Every row gives one point. Before rounding, the points of a table are all equally far from one centre. They may lie mostly on one side of it. Write the centre, to within rounding.

Points (9 x 3):
[[ 0.1 -4.5 -1.8]
 [-0.5 -4.5  5.3]
 [ 3.9 -6.6 -1.2]
 [ 5.9 -6.6 -0.6]
 [ 6.0 -6.4 -0.9]
 [ 2.3 -3.9 -3.4]
 [ 1.4 -5.9 -1.4]
 [ 1.7 -5.7 -1.8]
 [ 5.6 -2.6 -3.8]]
Centre: [ 3.9 -1.3  2.1]

Points, 18 rows:
[[-1.3  2.4  4.9 -0.7 -3.3  4.2 -3.4 -8.0  4.5 -2.2 -7.2  0.0]
 [-0.5  0.2  2.0 -3.9 -3.0  1.5 -4.4 -2.3 -1.2 -2.9 -5.4  0.3]
 [ 0.1  2.9  5.2 -2.0 -5.1  5.6 -8.0 -5.8  3.7  2.3 -5.8  0.5]
 [-0.4  6.0  2.2 -0.9 -4.3  5.5 -7.3 -0.8  2.1 -1.5 -5.6  0.2]
 [-0.9  2.8  5.5 -4.1 -6.5  6.8 -4.2 -2.8  4.2 -2.4 -4.3  2.1]
 [-1.1  1.4  5.2 -5.0 -0.9  3.8 -4.4 -5.2  2.8  1.6 -5.2  5.2]
 [ 3.7  5.7  0.4 -4.9 -8.3  5.5 -2.2 -4.8  1.1 -0.3 -1.9  1.0]
 [ 4.3 -1.0  3.0 -2.6 -4.1  7.8 -7.0 -3.4  3.4  3.6 -4.6 -0.8]
 [ 1.2  6.0  2.4  0.6 -3.8  7.6 -4.6 -2.8  0.5 -2.8 -5.8  1.2]
 [ 2.1  3.0  1.6 -4.0 -7.0  4.5 -8.0 -2.2 -0.4  2.8 -3.5  2.3]
 [-1.3  3.5  4.3 -2.7 -2.1  7.0 -3.2 -3.4  4.0 -0.2 -8.3  2.0]
 [ 1.5  1.1  6.1 -1.5 -7.4  6.9 -5.2 -0.7 -1.0 -0.7 -4.5  1.4]
 [ 4.2  3.8  5.3 -3.1 -3.5  8.0 -4.5 -5.8  2.3 -0.9 -3.6  0.3]
 [ 1.6  2.4  3.3 -1.1 -3.1  5.2 -5.6 -2.5 -1.1 -3.5 -7.1  2.9]
 [-0.8  2.7  3.8 -2.7 -4.4  5.1 -6.4 -4.3  0.0 -1.1 -5.7  0.4]
 [ 3.0  2.6  2.0 -3.9 -3.9  8.2 -4.3 -4.0  3.6 -0.9 -5.6 -1.5]
 [ 2.0  3.0  3.5  2.9 -3.2  6.6 -6.7 -5.8  0.1 -1.7 -5.6  4.0]
 [-1.9  3.7  5.0 -2.1 -3.5  5.2 -6.9 -4.2  0.8 -0.4 -4.8  2.8]]
Centre: [ 3.2  1.8  2.6  1.3 -4.5  1.3 -1.3 -2.1  4.3  1.8 -3.1  2.4]

Points, 30 rows:
[[ 0.6 -0.5 -0.8 -2.3 -1.0  0.1  1.6 -4.5 -0.1  7.3  5.2 -5.2  7.0  3.9
  -0.3 -0.4  1.9 -0.8  0.5 -0.9  2.2 -2.3  9.0 -2.9]
 [-0.6 -2.5  3.1  0.7  2.2  2.7 -0.8 -2.8 -4.0  3.9  5.6 -0.6  3.8  1.9
  -0.3 -1.4  3.1  1.4  0.7  2.6  6.0 -1.8 10.2 -2.5]
 [ 5.8 -6.0  1.5  4.8  4.7 -2.2 -5.9 -4.6  1.9  5.1  5.2  0.7 -0.1  0.1
  -1.9 -0.4  4.8  3.0 -1.9  4.1  0.6  0.5  7.5  0.7]
 [ 3.2  2.6 -4.8  2.1  1.0 -1.2  0.3 -2.4 -0.7  6.3  5.5 -2.2  6.3 -1.2
   2.4  3.1  7.6 -1.4 -1.7  5.0  8.1  1.7  5.7 -3.6]
 [ 4.6 -3.5 -1.1 -0.8  1.4 -4.3 -0.8 -4.8 -3.9  3.6  5.7  3.8  4.8 -3.1
   0.8 -2.7  4.5  1.0 -3.5  5.3  4.9 -4.0 10.3  1.4]
 [ 5.5 -0.9  1.3 -0.3  2.7 -4.5 -1.6 -3.5 -2.5  7.2  5.5 -2.7  4.8 -1.1
  -0.7  0.9  7.1 -3.9  1.2  3.9  3.2  0.3  9.3 -5.6]
 [ 4.6 -0.9 -0.3  1.1  7.1  2.5  0.4 -4.7 -1.5  9.1  8.0 -2.0  7.9 -0.2
  -2.7  0.7  4.6 -2.3 -4.6  0.2  4.2  0.1  7.8 -3.7]
 [ 5.8  0.9  2.5 -0.1 -0.3  3.2  0.6  0.1  2.3  5.7  3.1 -1.7  2.8  2.2
  -3.4  1.9  4.5  2.5  2.9  3.6 -1.1  2.2  9.6 -2.3]
 [ 3.4 -2.5 -0.1 -2.1  5.4 -0.7  0.9 -3.9 -0.7  6.1  9.3  5.7  1.6  3.3
  -0.7 -2.0  2.9  1.9 -0.5  5.0  4.4  0.6  9.8 -2.0]
 [ 3.9  2.6 -2.9  0.9  1.7  1.3  1.6 -5.0 -3.4  6.5  3.3 -0.9  4.2 -1.4
   1.9  3.9  3.1  4.2  2.7  2.4  3.2  2.2 10.0 -3.9]
 [ 7.0 -2.3 -3.2  0.9  5.0 -4.5 -5.9 -2.6 -4.3  7.6  7.4 -0.6  2.8 -1.4
  -2.7 -1.7  0.3  3.9 -6.4  2.3  4.8  1.8 10.9 -1.9]
 [ 4.0 -1.8  3.0  3.3 -0.9 -0.8  0.2 -2.6 -2.6  5.6  5.1 -3.8  4.2  1.5
  -0.2 -1.1  4.1 -0.4 -3.4  5.7  8.3 -0.1  6.2 -0.6]
 [ 7.7 -3.3  1.6 -1.3  4.4 -2.0  1.7 -3.3 -4.4  2.6  5.8  1.1  5.8  0.2
   0.2 -2.3  5.6  0.5 -2.4  1.9 -2.8 -1.0 13.0 -2.3]
 [ 6.2 -1.9 -2.0 -3.6  4.2  1.0  1.9 -5.5 -6.7  9.0  9.5 -1.3  4.8 -0.3
  -3.1 -1.3  3.2 -1.4 -5.8  3.5  3.6  1.0 10.1 -2.7]
 [ 1.2  2.9  3.1  2.2  2.1  0.9 -0.3 -4.6 -6.1  7.5  4.5 -3.1  5.9  0.0
  -4.9  1.2  4.5  3.5 -0.3  4.6  0.9  0.4  6.1 -4.6]
 [ 4.0 -1.1 -0.1 -3.8  5.3 -1.5  0.9 -6.0 -8.4  7.1  7.7  1.1 -0.3  1.5
   2.2  3.3  0.3 -0.1 -3.7  4.0  6.1  2.8  6.4 -2.4]
 [ 8.6  1.6 -1.4 -4.3  1.3  0.4  1.8  1.1 -3.2  4.3  8.5  2.1  5.4  2.3
  -0.7 -4.0  4.7  0.6 -1.2  3.1  6.0 -4.6  9.6 -0.9]
 [ 1.0 -3.4  0.0  1.0  3.3  0.8  1.2 -4.0 -5.1  8.5  9.2  0.2  6.6 -2.8
  -3.7 -0.7  3.6  2.1 -2.0  6.4  2.0 -4.6  6.1 -2.7]
 [ 3.3 -3.7 -3.7 -1.7  4.9  1.5 -3.5 -6.6  1.2  5.8  1.9  2.5  7.2  2.1
   1.1  0.1  4.6 -2.8 -0.6 -1.0  2.7 -0.4  6.1 -3.7]
 [ 4.8 -2.8  3.9 -4.5  6.4  2.5 -4.1 -5.8 -2.4  2.1  6.6  1.1  1.9 -0.8
  -1.9  1.3  3.8  3.4 -2.3  4.4  4.7 -1.1  7.8  2.4]
 [ 0.7 -1.9 -1.7 -1.8  4.4  1.6 -1.9 -4.0 -4.6  4.4  1.2  1.4  5.4  3.2
   0.5  0.4  5.3  2.8 -5.2  3.4  0.9 -1.0 11.9 -3.1]
 [ 6.9 -2.5 -2.8 -3.7  1.7  2.8  0.0 -3.6 -5.7  5.0  7.3  0.1  4.5  3.4
   1.3 -1.6  3.2  0.4  1.8 -0.3  2.2 -1.4 12.2  1.0]
 [-0.1 -1.3 -2.8  0.3  1.3 -1.0  0.3 -6.3 -6.4  4.5  2.6  3.6  2.9  2.5
  -0.7 -1.2  5.4 -4.4 -2.7  5.5  4.8 -1.4  8.4 -0.2]
 [ 4.8 -2.7  1.1  4.6  1.0  1.4 -1.1 -5.1 -5.6  6.0  3.2  0.2 -0.2  1.1
  -0.5 -2.2  3.1  1.2 -2.4  5.3  5.9 -2.0  8.5 -2.5]
 [ 7.8  0.2  1.2 -0.9  7.1 -2.6 -0.9 -5.1 -3.3  4.8 10.8  0.5  3.3  2.0
  -3.2  0.3  5.4  2.9  0.3  4.4  3.9 -0.1  8.2 -4.2]
 [ 5.0 -5.5 -2.6 -1.2  3.5 -0.1  2.3 -2.9 -2.7  6.2  5.3 -3.3  2.8  0.5
   0.2 -3.9  3.6  1.1 -1.1  7.7  3.8 -0.6  9.9 -0.1]
 [ 2.4 -0.8  1.2 -2.9  3.0 -3.5 -1.0 -5.4 -1.1  7.8  5.1  2.3  4.6  2.7
  -2.1 -3.3  6.2 -1.4 -1.4  2.0  7.2  0.0  7.0 -4.4]
 [ 5.7 -0.5  2.4 -1.6  0.7 -0.9  0.7 -7.9 -6.3  8.0  3.9  2.2  1.9  2.6
  -0.2  2.3  3.1 -0.5  0.9  3.4  2.1  0.7  5.8 -5.3]
 [ 8.3 -1.5  0.0 -1.0  1.3  4.2  1.5 -8.1 -3.7  5.1  7.3 -1.2  0.2  0.3
   1.4  0.0  4.3  2.9  1.0  5.3  4.0  0.9  4.4 -4.4]
 [ 4.6 -4.6  0.6 -4.9  2.2 -0.1 -0.6 -6.4 -4.3  4.5  6.6 -2.4  1.0  1.7
  -2.0 -0.1  6.4 -1.0 -5.0  4.2  3.6  0.6 11.9 -1.7]]
Centre: [ 3.5  1.0 -2.9 -1.3  1.9 -0.8 -0.9 -0.3 -2.5  2.9  6.3 -0.3  0.4 -1.4
 -1.4 -0.3  3.2  0.2 -3.7 -0.1 -0.5  0.4  2.8 -0.5]

Points (31 x 24):
[[ 4.1 -1.4  3.1  3.7  1.9  0.3  6.0  2.7  3.9  1.2 -4.0 -1.0  4.6  7.8
  -4.3  7.3 -1.9 -0.4  5.4  2.7 -6.3  1.7  1.2  0.8]
 [ 6.0 -1.4 -0.1  1.1  2.6  4.1  7.8 -0.8  2.0 -3.0  3.5  2.3  0.4  9.0
  -0.7  4.2 -7.1  4.5  5.9  3.6 -5.9  3.9 -2.0 -0.4]
 [ 7.5  1.9  2.7  0.7 -0.8 -0.2  5.6  1.9  6.4 -3.1  5.3 -2.2 -3.2  8.2
   0.0  4.4 -4.7 -3.4  7.5  6.7 -3.6  5.8 -3.0  3.1]
 [ 2.4 -0.5  3.7  5.2  3.2 -1.2  9.7  2.2  7.5  0.7  0.4  3.1  2.5  7.2
   0.7  3.6 -3.8  2.5  3.5  0.3 -4.8  0.6  0.1  2.9]
 [ 6.0 -5.4  3.7  0.8  2.9  1.3  3.4  2.3  0.8  1.7  2.5  1.1 -2.0 10.8
  -5.8  1.2 -2.5 -1.4  7.7  2.3 -5.0  1.4 -0.1  3.6]
 [ 6.4  3.4  7.0  1.4 -0.3  0.3  4.9  4.2  4.3 -3.4  5.5  0.1 -1.8  8.6
  -6.2  0.7 -0.1  2.2  6.2  7.2 -3.5  1.8 -1.4  0.7]
 [ 3.9 -1.7  3.8  2.7  0.3  3.6  5.7  1.1  2.6 -2.2  2.8 -0.4  0.9  7.1
  -7.5  1.6 -5.6 -4.0  4.4  4.4 -4.6  5.3 -3.8 -0.8]
 [ 6.3 -1.3 -0.1  4.9 -1.2  0.9  7.4  6.3  3.5 -1.7  2.9  1.2  1.7  6.4
  -1.9  2.1  1.8 -5.8 12.0  3.1 -4.5  3.7  0.0  1.2]
 [ 3.6 -1.6  1.4  1.6  1.6  1.7  4.5 -0.4  2.4  0.6  7.1  0.1  2.7  8.9
  -5.4  3.3 -2.2 -0.8 11.5  1.1 -4.4  0.2 -3.0  1.6]
 [ 4.5 -2.1  2.0  5.2  0.6  0.8  5.1  2.1  3.4 -4.0  1.4  2.5  0.9  8.2
  -1.2  3.9 -4.5 -2.3  7.5  4.6 -8.4  6.3 -0.8  1.9]
 [ 2.9 -2.1  0.1  0.6  0.8 -1.7  3.3  4.8  4.0 -2.1 -0.4  1.6  0.8 10.5
  -6.2  3.6 -2.9 -1.2  9.1  3.5 -6.1  2.8  2.7  1.2]
 [ 3.8 -1.5  4.7  1.1  3.3  1.2  4.0  3.8  3.4 -0.7  2.5  4.2  1.9  6.3
  -3.1 -0.1 -0.7  3.3  8.6  7.8 -5.5  3.1  0.5  3.8]
 [ 1.9 -3.3  1.4  0.0  0.8 -1.2  4.6  0.9  6.5  0.9  3.9 -1.1  0.7  4.7
  -0.8  3.9 -2.9  3.0  4.7  3.5 -7.9  4.5  3.2  1.7]
 [ 3.0 -3.1 -1.2  6.9  1.6 -1.4  3.6  1.2  7.1 -2.6  1.6  2.5  1.8  9.1
  -1.0  1.9 -2.5  1.9  7.4  2.2 -8.4  0.0  0.4  0.6]
 [ 6.5 -2.2  3.5  0.2  7.1  1.6  6.6  3.4  2.6 -1.3  0.0  0.4 -1.0  8.2
   0.0  0.5 -1.3 -3.3  6.1  3.3 -4.0 -2.3  2.3 -0.3]
 [ 4.4 -1.3  4.6  1.2 -0.7  0.4  7.9  4.2  3.8  2.1  2.8 -2.6  2.8  5.9
  -1.4 -0.1 -1.1 -0.6  7.7  3.1 -6.2 -1.5 -1.8  1.2]
 [ 7.1 -5.0  3.8  3.6  0.1 -0.4  4.4  0.6  4.1 -1.7  2.9  0.1  1.5  7.6
  -3.7 -0.5 -2.1  4.1  6.8  6.4 -7.7  1.3  0.6  5.7]
 [ 7.4  3.3  1.3  3.3 -1.5  0.8  0.8  2.2  6.5 -4.1  1.7 -0.5 -1.7  8.3
   0.0  3.9 -6.8 -0.6 10.0  4.0 -6.3  0.0  3.3 -0.8]
 [ 2.4 -1.5  1.2  0.1  0.0  2.9  3.0 -0.8  5.7  1.6 -0.1 -4.2  0.3  7.6
  -0.3  4.9 -3.3  2.9  7.6  0.4 -6.3  2.9  1.9  4.7]
 [ 5.7  1.0  2.1  0.7  4.0  1.8  8.0  3.2  3.5 -2.1  3.8 -4.1  0.5 10.1
  -3.7  1.1 -0.7  2.1  9.9 -1.2 -4.7  2.1  1.2  2.8]
 [ 2.9 -1.5  4.6  1.9  0.7 -0.4  5.8  4.6  3.8 -1.7 -0.1 -2.7  2.2  7.3
  -1.2  2.6 -6.8  0.0  3.4  3.2 -4.9  5.5 -5.4  1.0]
 [ 6.8 -0.6  3.3  0.2 -0.7 -3.6  6.1  3.5  5.2 -3.9 -0.2  0.4  3.0  7.3
  -2.4  4.9 -3.1  0.9  7.0  9.7 -4.6 -0.9  0.7  2.2]
 [ 3.5  3.6  2.6 -0.6  3.7  3.6  6.1  0.5  2.8 -2.9  0.1  1.6  2.3  6.1
  -4.2  3.1 -3.0 -1.8  9.1  4.0 -5.7  3.5  4.6  1.4]
 [ 2.8 -3.5  4.1  2.1  3.0  6.3  1.6  0.9  3.5  0.0 -0.2 -0.7  1.0  5.7
  -5.6  4.1 -2.0  2.2  4.1  1.0 -7.1  2.3 -1.2  1.9]
 [ 6.3 -3.9  3.2  2.3  2.7  2.4  9.9  3.2  5.2 -1.3 -0.6 -0.4 -2.3  6.3
  -2.0  0.7 -3.6  2.5  5.8  3.6 -6.3  1.8  0.1  2.7]
 [ 5.5 -1.5 -2.7  3.4 -0.5 -0.7  4.6  4.9  5.2 -1.9  3.3  3.9 -1.9 10.7
  -2.3 -4.0 -2.1  1.8 11.7  2.9 -4.0  3.9 -1.6  2.6]
 [ 3.5 -0.3  1.6  1.0 -1.2  2.4  4.7 -0.6  0.4 -2.1  3.9 -2.9  2.3  7.6
  -9.3  7.0 -3.4  0.6  4.3  5.1 -4.6  3.1 -0.9  0.2]
 [ 3.0  0.6 -2.2  4.9  0.2 -2.8  6.7 -2.9  3.5  0.7 -0.4  3.3  3.5  5.4
  -2.2  3.4 -5.5  2.3  8.6  5.0 -6.3  1.8  3.1  4.1]
 [ 0.3  1.1  4.9  4.1  1.0  0.6  1.9  2.7  5.9 -2.5  0.3 -3.0  3.7  9.8
   1.8  0.8  1.2 -0.7  7.7  3.1 -2.0  2.3 -3.9  1.2]
 [ 4.2 -1.1  3.8  0.2 -1.3 -3.7  6.2  4.8  3.4 -2.3  2.9 -5.3 -2.3  7.6
  -4.8  4.1 -0.7  0.2  6.6  2.8 -4.4  1.6  2.4  4.3]
 [ 6.3 -2.5  1.9  0.5  2.1  2.0  2.6  1.6  7.5 -2.3  6.8  0.4  5.7  7.2
  -1.2  2.3 -0.5 -1.5  5.1  8.1 -5.4  0.2 -0.2 -1.9]]
Centre: [ 9.0  0.9 -1.0  2.7 -0.3 -0.2  2.0  0.9  3.0 -1.6  1.5  1.4  1.6  4.3
 -1.8  1.5 -1.2  0.6  3.4  0.7  1.9  2.6 -0.1  2.1]
